Every row gives one point. Before rounding, the points of a table are all equally far from one centre. They may lie mostly on one side of it. Write the centre, to within rounding.

Points (9 x 2)
[[-58 -11]
 [-38 -29]
 [-57  29]
 [ 12 -19]
 [-55 -16]
 [-61  20]
 [-33 -31]
 [ -8 -32]
 [-53  35]]
Centre: [-20   9]

Points (12 x 9)
[[  7  31  31 -34 -46   6 -57  44   4]
 [-56  48   0   6 -25 -27  -9  -6  18]
 [-27  77  19 -11 -51 -48  11  38 -41]
 [-41  53  36 -37 -71 -26 -37  20 -29]
 [-13   9 -32 -18 -83 -10 -19  10 -28]
 [ -7  84  32 -27 -55 -20 -21  52 -34]
 [-20  33   0 -16 -51 -38 -45  21 -41]
 [-24  34  38 -47 -55  31 -35  31 -40]
 [-55  38  19  -9 -87 -29  -9  31  10]
 [  8  38 -17   0 -76   0 -39  32 -21]
 [-31  48  52 -49 -30 -33 -28   8 -36]
 [ 17  53  24  32 -44 -12  -4  21 -36]]
Centre: [ -9  35  13 -28 -41  -4  11  19  -6]

Points (26 x 20)
[[ 16  -4  46 -45  31  31 -73 -44 -43  26 -24 -26 -53 -24  -7   6 -22 -12
   -4 -10]
 [ 17 -40   8 -64  15  19 -75 -27  18  24   5 -10 -18 -50 -30 -10 -22  -8
  -24  31]
 [ -3 -22  36 -38  16 -17 -35 -41 -25 -29 -15  18  -6 -30   6 -52   7  -6
    7  29]
 [  6 -26  13 -16  30  33 -51  11   8 -55   5  13 -58  10   2 -10  22 -17
    8  25]
 [  0 -13 -27 -46  48  12 -46 -37  -1  18  14  10 -31 -45  29  -4  20 -28
  -13  -4]
 [ 41  12  18 -19  30  40 -73 -64  -6 -14  -2 -19 -40   8  21  21  -6   6
  -28  -1]
 [ 28   0  47 -50  16  42 -82 -56 -17   6   9 -14 -54   3 -10  -3 -10   7
    9  -2]
 [ 37 -12 -20  -6  30  31 -83 -39  13  23  23  -7 -40 -16 -20 -13   7   7
    8   4]
 [ 28  -7   4 -37  42  32 -61 -16 -25 -10 -50 -11 -22 -42 -38  -3 -18  -9
  -33 -11]
 [-33 -41   3 -64  -7   3 -56  16  28  13 -14  -4 -42 -13 -39  14 -22 -18
    9 -37]
 [ 50 -26  50 -38  -3  37 -78  16  13  12 -32 -20 -20 -27   6 -22  11 -10
  -35   5]
 [  6 -17  -1 -42  34  56 -83 -12 -37 -13  24 -31 -21 -25   8   3 -24 -31
   19   4]
 [ -4 -37  17 -74  -1  16 -55 -29 -45 -16 -29 -21 -63  26  -1   1 -15 -29
  -24 -19]
 [ 27 -10  19 -90  19  13 -46  19   1 -19 -23 -23  -3 -33  -1 -25 -15  -1
  -23 -40]
 [ 51 -12  33 -26   9  14 -61 -43  19  21 -38 -31 -28 -37  24   0  -9  16
  -20 -25]
 [ 43  36  13 -36  55  42 -36 -16  15   9   0 -33  -6 -40 -11   3  -2 -45
   -2 -38]
 [ 39 -23  22 -32  33  69 -50 -18 -25 -27   7 -15  -4 -30   4  -1  -3  19
  -13   7]
 [ 15 -38  30 -75  10  42 -42 -20  21  22 -23 -21 -60 -37   3  20 -17 -16
  -22  -1]
 [ 24 -33  15 -37  31  19 -95 -13 -15   6   8  -8 -44  -1 -13 -28  11  19
   -3 -25]
 [  6 -41  39 -67   7  59 -49 -44 -27  -1 -16   3  14 -15  -3 -13 -33 -18
   -7   3]
 [ 23 -20  35 -37  51  46 -65 -33  11 -25   2 -12 -48  -8  -9  15 -18  21
   -7   8]
 [ 23 -14  47 -57  14  13 -34 -30 -28 -19 -13  16 -46 -20 -36 -24 -24 -42
   -3  50]
 [ 47 -32   1 -54  23  21 -80  -3 -47 -22  17 -50 -15 -10  -8  -8 -22 -15
    4 -27]
 [ 39 -53  36 -50  29  -3 -35  -9  14  13 -25 -39 -41 -18 -22   5 -10 -13
  -65  19]
 [  4  -3 -14 -20   4  34 -18 -51   2  -9  -7  45 -14 -54 -18  -6  -2 -15
  -16   8]
 [ 44 -39  30 -21  18  26 -72  16 -18 -16   9 -54 -38 -14 -50 -22 -11 -34
    5 -13]]
Centre: [ 12  -2  15 -27   0   1 -28  -7  -4   6   0 -19 -11   5  -7   7  -5 -21
  -4   4]
